Rows are points. Each copy is the shape, with its points in the same order, turned, moved and blurred by noise. Is it also mirrored, or only turned?

Shape:
[[-0.73 -0.53 -1.42]
 [ 0.20 -1.40  1.10]
 [-1.86  1.78 -0.11]
 [ 1.91  1.02 -0.82]
 [-1.20 -1.15  2.02]
 [ 1.99  1.47 -1.57]
 [-1.16  2.97 -0.05]
 [ 2.24 -0.35 -0.37]
 [ 0.67 -3.24 -1.65]]
Copy 1:
[[ 1.13  0.71 -0.65]
 [ 0.93 -1.57  1.08]
 [-1.61  1.09 -0.20]
 [ 0.13 -1.57 -2.40]
 [ 0.13 -0.86  2.28]
 [ 0.02 -1.29 -3.09]
 [-2.54  0.59 -1.12]
 [ 1.14 -2.33 -1.54]
 [ 3.99 -0.65 -0.25]]
Copy 1 is: mirrored
Copy 2 (9 x 3):
[[ 0.55 -0.68 -1.88]
 [-2.00 -1.44 -0.35]
 [ 1.17  0.78  0.49]
 [ 1.08 -3.01  0.08]
 [-2.38  0.01  0.01]
 [ 2.20 -3.24 -0.12]
 [ 1.76  0.18  1.54]
 [-0.48 -3.19 -0.57]
 [-1.10 -2.08 -3.56]]
Copy 2 is: only turned

Shape (11 x 6):
[[-1.07 -1.33 -2.61  0.14 -1.14  2.21]
 [ 2.01 -0.78 -1.76 -1.58 -0.75  0.30]
 [ 1.67 -1.39 -1.07 -1.18 -2.16 -0.19]
 [-2.42  0.27 -1.21  2.52  1.38  2.70]
 [-1.19  1.52  1.86  1.88  0.49 -3.22]
 [-1.55  0.56  1.78  0.97  1.88 -1.55]
 [ 0.70 -0.11  0.25 -2.08  0.39 -2.11]
 [-0.61 -2.21 -2.98  0.13 -1.26  1.12]
 [-0.90  0.52 -2.73  2.23  2.20  0.53]
 [-0.63  0.94 -2.68 -0.17 -0.93  1.36]
 [ 2.14 -0.60 -1.27 -0.11  0.01  0.99]]
Copy 1 (11 x 6):
[[ 2.01 -1.73 -1.33  1.71  0.19  1.95]
 [ 0.46  1.21 -1.38 -1.21 -0.60  1.18]
 [ 0.54  1.06 -0.41 -0.57 -1.89  1.88]
 [ 0.75 -3.07  0.09  2.63  2.50 -0.58]
 [-4.04  0.08  2.96  2.17  0.53 -0.45]
 [-3.75 -0.71  1.65  1.26  0.37 -1.65]
 [-2.91  0.98 -0.77 -0.56 -1.10  0.36]
 [ 1.17 -2.03 -0.74  1.02  0.12  3.25]
 [-0.14 -1.91  0.45  0.47  3.98  0.66]
 [ 0.80  0.44 -1.42  2.00  1.80  1.60]
 [ 0.90  0.34 -0.28 -0.92  0.38  0.59]]
Copy 1 is: mirrored
Copy 2 (11 x 6):
[[-1.26  0.91 -1.31  0.18 -2.68 -2.18]
 [-2.05 -2.07  0.63 -0.52 -1.65 -0.60]
 [-0.77 -1.93  1.47  0.16 -1.91 -0.91]
 [-0.34  3.09 -3.60 -1.53 -0.90 -0.91]
 [ 3.05 -0.77 -1.23 -0.98  2.95  0.51]
 [ 1.00  0.55 -1.40 -0.60  2.56  1.44]
 [-1.08 -2.29  0.66  0.28  1.53  0.54]
 [-0.96 -0.16 -1.38  1.05 -3.02 -1.57]
 [-0.48 -0.06 -4.42 -1.71 -0.93 -0.33]
 [-1.42 -0.30 -1.49 -1.10 -1.18 -2.78]
 [-1.63 -1.15  0.05 -1.75 -1.94  0.13]]
Copy 2 is: only turned
Copy 3, 11 rows:
[[-0.53  1.25 -0.90 -0.98 -3.76  0.63]
 [-0.39 -1.41 -1.24 -1.89 -1.33 -0.78]
 [ 0.19 -2.08 -1.47 -0.32 -1.76 -0.68]
 [ 0.24  4.73  0.76 -0.87 -1.62  0.99]
 [ 0.86  0.70  3.23  2.35  1.88 -0.86]
 [-0.47  1.91  1.79  1.36  2.08 -0.05]
 [-1.53 -1.70  0.20 -0.09  1.23 -1.05]
 [-0.57  0.14 -0.62 -0.91 -3.58  1.51]
 [ 0.04  2.53  2.30 -2.39 -0.96  1.15]
 [-0.47  1.18  0.54 -1.40 -3.06 -1.28]
 [ 0.82 -0.33 -1.14 -2.25 -0.78 -0.27]]
Copy 3 is: mirrored
Copy 4 (11 x 6):
[[-0.07 -1.49 -1.85  2.70 -0.73  1.03]
 [ 1.23  1.22 -1.28  3.18 -0.31 -2.07]
 [ 2.76  0.74 -0.47  2.56  0.04 -1.19]
 [-3.20 -1.95 -0.06  0.60 -0.54  1.22]
 [-0.58  2.67  3.87 -1.31  0.05 -0.24]
 [-1.44  2.03  1.94 -1.50  0.50 -0.09]
 [ 1.22  3.85 -0.20  0.68 -0.35 -0.79]
 [ 1.03 -0.96 -1.09  3.75  0.25  0.83]
 [-3.18  0.67  0.35  2.80 -0.29  0.41]
 [-0.21 -0.26 -0.69  2.55 -2.50  0.24]
 [-0.06  0.53 -0.60  3.16  0.04 -2.01]]
Copy 4 is: mirrored
